Each point is reached from the start by the listed moves, each made 0, 1 or 2 times, or once backwards (-1), plus a little noise. Say if it took an odd or an even number of moves. Then give how often each move was made.

Moves:
(1): | +0.30 | +0.02 | -0.24 | -0.35 | +0.37 |
(2): | +0.52 | -0.02 | +0.37 | -0.06 | -0.32 |
Start: | +0.00 | -0.17 | +0.00 | +0.14 | +0.20 |
Points:
| +0.82 | -0.16 | +0.12 | -0.27 | +0.26 | => even (1, 1)
| +0.09 | -0.11 | -0.86 | -0.51 | +1.25 | => odd (2, -1)
| +0.23 | -0.21 | +0.61 | +0.42 | -0.47 | => even (-1, 1)

Moves:
(1): | +0.16 | +0.02 | +0.32 | +0.19 | -0.24 | +0.05 | +0.12 | -0.07 |
(2): | -0.04 | -0.14 | +0.20 | +0.00 | -0.05 | +0.03 | -0.40 | +0.09 |
(3): | -0.19 | -0.10 | +0.25 | -0.06 | +0.00 | -0.14 | +0.08 | +0.08 |
(4): | +0.35 | -0.22 | +0.15 | -0.04 | -0.09 | -0.30 | -0.22 | +0.02 |
(5): | +0.26 | +0.06 | +0.13 | +0.01 | -0.01 | +0.02 | +0.05 | +0.40 |
(6): | +0.04 | -0.03 | +0.31 | -0.11 | -0.01 | +0.08 | -0.06 | +0.05 |
(7): | -0.01 | +0.22 | +0.05 | -0.04 | +0.09 | -0.15 | -0.07 | +0.11 |
(8): | +0.07 | -0.17 | +0.16 | +0.05 | +0.21 | -0.14 | +0.09 | +0.04 |
Start: | -0.11 | +0.01 | +0.05 | -0.10 | +0.11 | -0.04 | +0.04 | -0.02 |
Points:
| -0.29 | -0.63 | +1.73 | -0.11 | -0.05 | -0.26 | -0.45 | +0.35 | => odd (1, 2, 2, 0, 0, 1, 0, 1)
| +0.64 | -0.10 | +0.18 | +0.02 | +0.58 | -0.86 | +0.44 | +0.46 | => odd (0, -1, 0, 1, 1, -1, 1, 2)
| +1.36 | -0.50 | +0.51 | +0.21 | -0.16 | -0.65 | +0.44 | +0.55 | => odd (1, -1, 0, 2, 2, -1, -1, 1)
| -0.26 | +0.41 | +0.02 | +0.12 | +0.01 | +0.29 | +0.78 | -0.18 | => odd (1, -1, 0, -1, 0, 0, 0, 0)
| -0.88 | -0.11 | +1.46 | +0.03 | -0.61 | +0.34 | -0.33 | -0.22 | => even (2, 2, 2, -1, -1, 1, 0, -1)
| +0.96 | -0.29 | +1.56 | -0.43 | +0.22 | -0.86 | -0.90 | +0.89 | => odd (0, 1, 0, 2, 1, 2, 2, 1)

Moves:
(1): | +0.20 | -0.26 | +0.04 | -0.08 | +0.06 | +0.01 | -0.20 | +0.23 | -0.03 | +0.03 | +0.27 | -0.13 |
(2): | +0.62 | +0.12 | +0.65 | +0.63 | -0.59 | +0.09 | +0.12 | -0.24 | +0.47 | +0.16 | -0.30 | -0.17 |
(3): | +0.42 | +0.15 | -0.03 | +0.22 | +0.11 | -0.06 | +0.40 | +0.04 | -0.20 | -0.06 | -0.09 | -0.06 |
(4): | +0.00 | +0.09 | -0.23 | -0.14 | +0.03 | +0.17 | -0.01 | +0.02 | +0.26 | -0.24 | +0.25 | -0.19 |
(5): | +0.18 | -0.25 | +0.15 | +0.36 | -0.28 | -0.05 | +0.39 | +0.03 | +0.17 | -0.02 | +0.46 | +0.05 |
(6): | +0.02 | +0.21 | +0.12 | +0.25 | -0.39 | -0.35 | -0.06 | -0.05 | +0.18 | +0.05 | -0.02 | -0.07 |
(7): | -0.02 | -0.27 | +0.01 | +0.42 | -0.04 | -0.15 | +0.13 | +0.28 | +0.04 | +0.12 | -0.35 | -0.08 |
(8): | +0.07 | +0.19 | +0.56 | +0.41 | -0.13 | +0.26 | +0.24 | -0.18 | -0.10 | -0.46 | +0.09 | -0.34 |
(9): | +0.21 | +0.12 | +0.20 | +0.13 | -0.32 | +0.19 | +0.02 | +0.05 | +0.20 | -0.10 | +0.01 | +0.26 |
(10): | +0.03 | +0.12 | -0.16 | +0.18 | -0.13 | +0.28 | +0.13 | -0.01 | +0.04 | +0.31 | +0.08 | +0.03 |
(11): | -0.05 | +0.09 | -0.13 | +0.05 | +0.45 | -0.03 | +0.01 | +0.18 | +0.11 | +0.11 | +0.19 | +0.16 |
(12): | -0.07 | -0.05 | +0.34 | -0.35 | +0.09 | +0.01 | +0.20 | +0.09 | +0.04 | +0.02 | -0.08 | -0.07 |
Start: | -0.39 | -0.45 | +0.11 | +0.19 | +0.08 | +0.33 | +0.00 | -0.12 | -0.14 | +0.36 | +0.06 | -0.03 |
Points:
| +1.78 | -0.79 | +1.11 | +1.26 | -0.12 | +0.07 | +1.05 | +0.16 | +0.25 | +0.10 | +1.50 | -0.27 | => even (2, 1, 2, 0, 2, 0, -1, 0, 0, -1, 1, 0)
| +0.03 | -0.18 | +1.49 | +0.72 | -1.30 | -0.16 | +0.68 | -1.05 | +0.16 | +0.64 | -0.26 | -0.28 | => odd (-1, 1, 0, -1, 1, 1, -1, 0, -1, 0, -1, 1)
| -0.27 | -0.16 | +0.12 | +1.86 | +0.81 | -0.09 | +2.06 | +0.76 | -0.34 | +0.41 | +0.11 | -0.09 | => odd (-1, -1, 2, 0, 1, 1, 2, 1, 0, 1, 2, 1)
